Every row gives one point. A path goes straight from each point to the next, and from the last back to the first. The post is the endless flat space through its rows: a point in 2 columns, a line in 3, a plane in 4, and so on, so that a path can go around it. How many times does the path go around the post? Going back the other way cancels.

Post (2 x 3):
32; -19; -11
-2; 10; 28
Path (32 x 3):
22; -39; -17
-8; -1; -13
-26; 36; 0
27; 12; 17
-8; 34; 79
19; -26; 48
-10; -35; -16
7; -8; -20
-3; 30; 13
46; 18; 33
46; -20; 47
0; -30; 33
-4; -26; 1
6; -51; -17
-19; 5; 87
59; -18; 25
3; 47; 50
-5; 28; 8
-16; 13; 7
10; -22; 1
6; -12; 26
-49; 29; 49
-40; 26; 1
3; 28; 23
24; 18; 51
13; -4; 41
28; -57; -27
-65; 27; 22
4; 14; 0
31; 31; 23
45; -4; 44
51; -63; 9
Times around: 3

Post, 7 rows:
5; 7; -6; 24; 34; -9; -7; -27
89; 20; 17; 19; -10; -21; -14; -7
-34; 9; 1; -24; -2; -18; -1; 10
-19; 21; 14; -8; -27; -4; 19; 0
-6; 2; -62; 17; -28; 16; 26; -5
15; 24; 2; 70; 6; -8; -44; -4
10; -20; -3; 20; 22; -40; 22; -17
Path, 28 rows:
14; -56; -22; 56; 21; -19; 21; -26
61; -11; -48; 41; 43; 2; -28; -74
-43; 1; -44; 2; 17; -43; 23; -23
-45; 50; 30; 65; -43; 8; -6; 13
54; 49; 20; 46; -11; 6; -54; 31
77; -8; 2; -22; 12; -6; -59; 12
23; 17; -49; 33; 8; 30; -16; -3
27; 3; -18; 34; 39; -21; -19; -9
-16; 24; -22; -9; -51; 48; -27; 41
30; -44; -11; -24; -15; -35; 31; -8
-58; 0; -10; -34; 40; -9; 8; -37
25; 43; 16; 10; 18; -25; -23; -5
41; 6; -61; 30; 20; -35; -5; 31
14; 43; 38; -2; -53; 29; -4; 15
31; -13; -20; -60; -53; 25; 20; 4
44; -1; -37; 12; -22; 1; 1; -37
64; -13; -61; 27; 5; -4; 5; -33
29; 34; 50; -16; 54; -32; -36; -35
23; 23; -13; -55; 48; -29; -59; 18
-19; 28; 30; 21; -17; 12; 27; -3
7; 15; 43; -23; -60; -18; 2; 34
53; -25; 2; -7; -5; -14; 1; -12
69; -12; -24; 28; 12; 14; -31; -32
41; -4; -11; 27; -3; 12; -23; -20
-4; -4; -4; -5; -21; -22; 23; -17
7; 9; -18; -37; 69; -23; 19; -54
-11; -7; -60; 29; 56; -13; -5; -4
64; 46; 21; 32; 8; 30; -34; -13
Times around: 4
